Rows are points. The points of each table are mixes of a few directions, plus a little noise. How many directions does each table use, and how many do they share? Where both have some left over, give the other angles between the two spaces (their principal angles), to ten degrees, smallest first.

First, 4 rows:
-0.41,0.11,-0.45
-0.11,-0.12,-0.42
0.33,0.09,0.73
0.19,-0.07,0.17
Second:
0.13,0.08,0.10
-0.67,-0.36,-0.53
-0.45,-0.25,-0.35
0.49,0.26,0.39
0.06,0.03,0.05
-0.08,-0.04,-0.06
0.52,0.28,0.41
Directions: first 2, second 1, shared 0; angles 30

First (7 x 4):
0.42,-0.01,0.12,0.09
0.34,-0.08,0.07,0.11
-1.19,-0.30,-0.42,-0.05
0.47,0.09,0.15,0.04
0.25,0.47,0.21,-0.26
0.04,0.20,0.07,-0.12
-0.31,-0.37,-0.19,0.18
Second:
-0.15,-0.40,-0.16,0.23
0.00,-0.32,-0.10,0.21
0.45,-0.15,0.08,0.19
0.68,0.01,0.19,0.13
-0.30,0.44,0.05,-0.35
0.06,-0.24,-0.06,0.17
-0.74,0.66,0.00,-0.58
Directions: first 2, second 2, shared 2

First (7 x 6):
-0.69,-0.12,-0.16,-0.46,0.50,-0.11
0.75,0.41,0.13,0.49,-0.56,0.31
0.55,-0.51,0.27,0.37,-0.33,-0.37
0.30,0.22,0.04,0.20,-0.23,0.15
-0.13,0.32,-0.11,-0.09,0.06,0.24
-0.42,-0.15,-0.09,-0.28,0.31,-0.12
-0.37,-0.16,-0.06,-0.24,0.27,-0.12
Second:
-0.07,-0.49,0.08,0.13,-0.70,-0.03
0.02,0.18,0.01,0.33,-0.59,-0.45
0.01,0.07,-0.03,-0.14,0.41,0.19
0.09,0.61,-0.08,-0.22,0.99,0.12
0.01,0.21,-0.03,-0.08,0.36,0.04
-0.08,-0.55,0.06,0.04,-0.49,0.12
Directions: first 2, second 2, shared 0; angles 50, 70

First (7 x 8):
0.33,-0.29,0.92,-0.14,0.14,0.21,-0.35,0.14
0.29,-0.39,0.05,-0.01,0.28,-0.27,-0.04,0.17
-0.20,0.26,-0.95,-0.29,-0.44,0.07,0.57,-0.05
-0.17,0.14,-0.50,0.26,-0.47,0.08,-0.20,-0.07
-0.38,0.19,-0.57,0.20,-0.11,0.26,0.17,-0.18
0.12,0.23,0.82,0.06,0.06,-0.31,-0.44,-0.04
-0.01,-0.14,0.24,-0.10,0.53,-0.01,0.27,0.01
Second:
0.33,0.39,0.25,-0.16,-0.38,-0.51,-0.91,-0.66
-0.33,-0.26,-0.57,0.02,0.15,-0.04,0.54,0.46
-0.15,-0.16,-0.20,0.37,0.20,0.17,0.33,0.26
0.24,0.24,0.28,0.41,-0.07,-0.10,-0.58,-0.44
-0.03,-0.05,-0.04,0.41,0.14,0.12,0.09,0.07
0.04,0.19,-0.30,-0.56,-0.38,-0.70,-0.48,-0.27
-0.01,-0.14,0.35,-0.21,0.17,0.54,0.46,0.25
-0.14,-0.16,-0.11,-0.49,0.02,0.08,0.41,0.29
0.07,-0.04,0.35,0.21,0.17,0.43,0.15,0.05
Directions: first 5, second 3, shared 1; angles 30, 40

First (7 x 9):
-0.21,0.05,-0.32,-0.06,0.25,-0.27,0.66,-0.32,0.39
-0.35,0.20,0.21,-0.13,-0.18,0.17,-0.10,0.02,-0.09
0.37,-0.19,-0.35,-0.22,0.06,0.02,-0.32,0.61,-0.18
0.15,0.36,0.31,0.21,0.13,-0.42,-0.85,-0.40,-0.65
0.25,-0.16,0.39,0.23,-0.24,0.44,-0.69,0.22,0.29
-0.16,0.09,-0.14,-0.17,0.04,-0.06,0.11,0.07,0.02
-0.05,-0.35,-0.11,0.14,-0.04,0.14,1.17,-0.19,0.22
Second (9 x 9):
0.64,0.06,0.06,0.12,0.11,-0.20,-0.28,0.02,0.59
0.19,0.03,0.49,0.52,-0.50,0.06,0.17,-0.44,0.08
-0.47,0.04,-0.17,-0.15,0.35,-0.08,0.08,-0.22,-0.10
0.26,-0.27,-0.33,-0.56,-0.02,0.31,-0.24,1.09,-0.41
0.20,0.25,0.10,0.34,-0.67,-0.10,-0.15,-0.18,0.54
0.71,-0.05,0.10,0.08,-0.35,0.06,-0.29,0.42,0.30
-0.45,0.08,-0.02,0.03,0.10,-0.03,0.17,-0.33,-0.13
-0.40,-0.13,-0.05,-0.18,0.40,0.07,0.23,-0.01,-0.50
-0.68,-0.02,-0.13,-0.17,0.59,-0.07,0.28,-0.34,-0.39
Directions: first 5, second 4, shared 2; angles 30, 60

First:
-0.21,-0.61,0.38,0.43,0.08,-0.17,0.03,0.23,-0.24,-0.11,0.66
-0.50,-0.09,-0.05,-0.50,-0.06,0.15,0.31,0.06,0.27,0.44,-0.50
0.20,0.31,0.71,1.02,-0.20,0.52,0.33,0.05,-0.13,-0.26,0.07
-0.16,0.45,-0.02,-0.15,-0.30,0.20,0.03,-0.05,0.42,0.02,-0.32
0.08,-0.61,0.02,0.11,0.34,-0.28,-0.05,0.09,-0.46,0.00,0.44
0.24,-0.22,-0.12,0.18,0.09,-0.40,-0.44,0.05,-0.18,-0.35,0.66
0.11,0.30,-0.48,-0.58,0.04,-0.06,-0.13,-0.19,0.17,0.15,-0.44
0.22,0.47,-0.43,-0.50,0.01,0.04,-0.08,-0.23,0.15,0.14,-0.56
Second (10 x 11):
-0.26,0.25,-0.15,-0.01,0.05,-0.12,0.68,-0.36,0.36,0.55,-0.57
-0.09,0.03,-0.10,-0.26,0.19,0.05,0.02,-0.04,-0.03,-0.06,0.07
-0.01,-0.06,-0.15,-0.27,0.09,0.00,-0.03,-0.07,-0.12,-0.18,0.26
0.02,-0.10,-0.27,-0.13,-0.17,-0.18,0.29,-0.34,-0.02,0.02,0.17
0.09,-0.17,-0.28,-0.15,-0.20,-0.18,0.17,-0.31,-0.11,-0.11,0.34
-0.48,0.49,0.52,-0.60,1.33,0.81,-0.82,0.96,0.00,-0.26,-0.35
0.04,0.04,0.21,0.33,-0.11,0.02,-0.05,0.14,0.09,0.15,-0.24
0.15,-0.20,-0.19,-0.05,-0.24,-0.15,0.02,-0.19,-0.15,-0.18,0.37
0.10,-0.12,-0.07,-0.06,-0.08,-0.04,-0.11,-0.03,-0.13,-0.18,0.27
0.44,-0.16,0.50,1.22,-0.85,-0.20,-0.18,0.23,0.10,0.27,-0.32
Directions: first 4, second 3, shared 0; angles 30, 50, 90

First:
0.64,0.32,-0.07,0.20,-0.28,0.12,0.31,-0.11,0.09,0.25,0.05,0.04
-0.36,-0.28,-0.15,-0.60,0.16,0.20,-0.30,0.20,0.41,-0.45,0.06,-0.04
0.43,-0.04,0.36,0.46,-0.06,0.41,0.02,-0.14,-0.33,-0.32,0.01,0.37
-0.88,-0.16,-0.42,-0.95,0.34,-0.16,-0.51,0.53,0.58,-0.28,0.19,-0.45
0.15,-0.05,0.14,0.40,-0.16,-0.24,0.34,-0.34,-0.28,0.40,-0.30,0.14
0.26,0.30,0.37,0.58,0.13,0.34,-0.32,0.20,-0.52,-0.40,0.45,0.06
-0.55,-0.19,-0.24,-0.36,0.05,-0.55,0.10,-0.04,0.18,0.41,-0.28,-0.22
0.28,0.09,0.00,0.27,-0.19,-0.16,0.33,-0.24,-0.12,0.38,-0.18,0.06
Second, 9 rows:
-0.77,-0.09,0.10,-0.54,-0.13,-0.76,0.49,-0.37,0.76,-0.07,-0.34,0.14
0.24,-0.59,-0.10,-0.20,0.28,0.06,-0.90,0.13,-0.14,-0.40,0.17,0.25
-0.10,0.05,0.08,0.51,-0.11,0.53,0.68,0.15,-0.50,0.69,-0.21,-0.60
-0.11,-0.06,-0.14,-0.01,0.11,0.18,-0.11,0.06,-0.28,0.05,-0.17,-0.02
0.32,-0.19,-0.09,-0.07,0.13,-0.45,-0.68,0.06,0.02,-0.08,0.33,0.14
0.32,-0.44,0.21,0.12,0.01,-0.11,-0.23,0.09,0.11,0.04,0.35,-0.12
-0.29,0.24,-0.19,0.15,0.03,0.68,0.36,0.08,-0.53,0.18,-0.46,-0.16
0.25,0.72,0.08,-0.12,-0.19,0.22,0.18,-0.16,0.44,-0.68,0.13,0.50
0.14,0.35,0.04,0.17,-0.15,-0.35,0.21,-0.04,0.12,0.27,0.18,-0.12
Directions: first 4, second 5, shared 2; angles 60, 70
